Rows are points. Each copy is the shape, with its points in the same order, turned, moved and blurred by noise. Is it also mirrored, or only turned?

Shape:
[[ 27 -17]
 [ 35  -5]
 [-15 -20]
 [ -5  14]
 [-11  -6]
 [-26  50]]
Copy 1 (6 x 2):
[[ 27  12]
 [ 19  25]
 [  9 -28]
 [-17  -3]
 [ -3 -16]
 [-60  -4]]
Copy 1 is: only turned
Copy 2, 6 rows:
[[-30   5]
 [-24  21]
 [-15 -24]
 [  4  -3]
 [  4 -17]
 [ 55   4]]
Copy 2 is: mirrored
Copy 3, 6 rows:
[[-32  23]
 [-18  32]
 [-27 -26]
 [  4  -4]
 [-14 -15]
 [ 50 -25]]
Copy 3 is: mirrored
Copy 4 (6 x 2):
[[-34 -29]
 [-42 -14]
 [  8 -39]
 [ -2  -5]
 [  6 -22]
 [ 19  32]]
Copy 4 is: mirrored

Shape, 7 rows:
[[  0 -34 -27]
 [  8  41  -1]
 [ 21  -2  -7]
 [ 28 -36  39]
 [-38  -3 -52]
 [ 17  19 -19]
 [ 15 -30 -24]]
Copy 1 (7 x 3):
[[-20 -29 -36]
 [ 26  26   4]
 [ 13 -16  -6]
 [-11 -47  36]
 [-24  16 -60]
 [ 23   2 -13]
 [ -4 -33 -26]]
Copy 1 is: only turned
Copy 2, 7 rows:
[[ 21  10 -51]
 [  2 -31  22]
 [ 17   7 -12]
 [-18  51  -5]
 [ 11 -49 -57]
 [ 24 -16   3]
 [ 29  14 -39]]
Copy 2 is: mirrored
Copy 3, 7 rows:
[[ 17 -34  29]
 [-33  28   4]
 [  1   7  31]
 [ 55  30  29]
 [-20 -53  -7]
 [-28   5  23]
 [ 16 -22  40]]
Copy 3 is: mirrored

Shape, 7 rows:
[[ 24  40  14  23]
 [ 19  17 -11 -25]
 [-16  22 -22 -24]
 [ -2  22   7  -9]
 [ 35  22 -20  39]
 [ -8  -3  11  13]
 [-25   1  -3 -46]]
Copy 1 (7 x 4):
[[-39  30   7  19]
 [ 18  24  14  26]
 [ 29  28 -17  20]
 [  1  16 -10  16]
 [-25  60  22 -13]
 [-10   2 -12 -13]
 [ 42  -7 -22  22]]
Copy 1 is: mirrored
Copy 2, 7 rows:
[[ -2  -9  50  32]
 [ 28 -27  12   2]
 [ 32  11  -5   8]
 [ 16   6  25   1]
 [-20 -26  20  45]
 [-16   7  13  -3]
 [ 37  18 -10 -23]]
Copy 2 is: only turned
Copy 3:
[[ 16 -52 -37  10]
 [ 16  -8 -22 -29]
 [  9  18 -29  -7]
 [ -3 -14 -27  -3]
 [ 52 -45 -14  12]
 [ -6 -21   0  15]
 [-22  26 -14 -21]]
Copy 3 is: mirrored
Copy 4:
[[ 40  23   2 -44]
 [ -6  26 -33 -21]
 [-31  17 -18 -28]
 [  3   8 -14 -29]
 [ 30  49  19 -19]
 [  5  -7  10  -8]
 [-39  -7 -35 -16]]
Copy 4 is: only turned
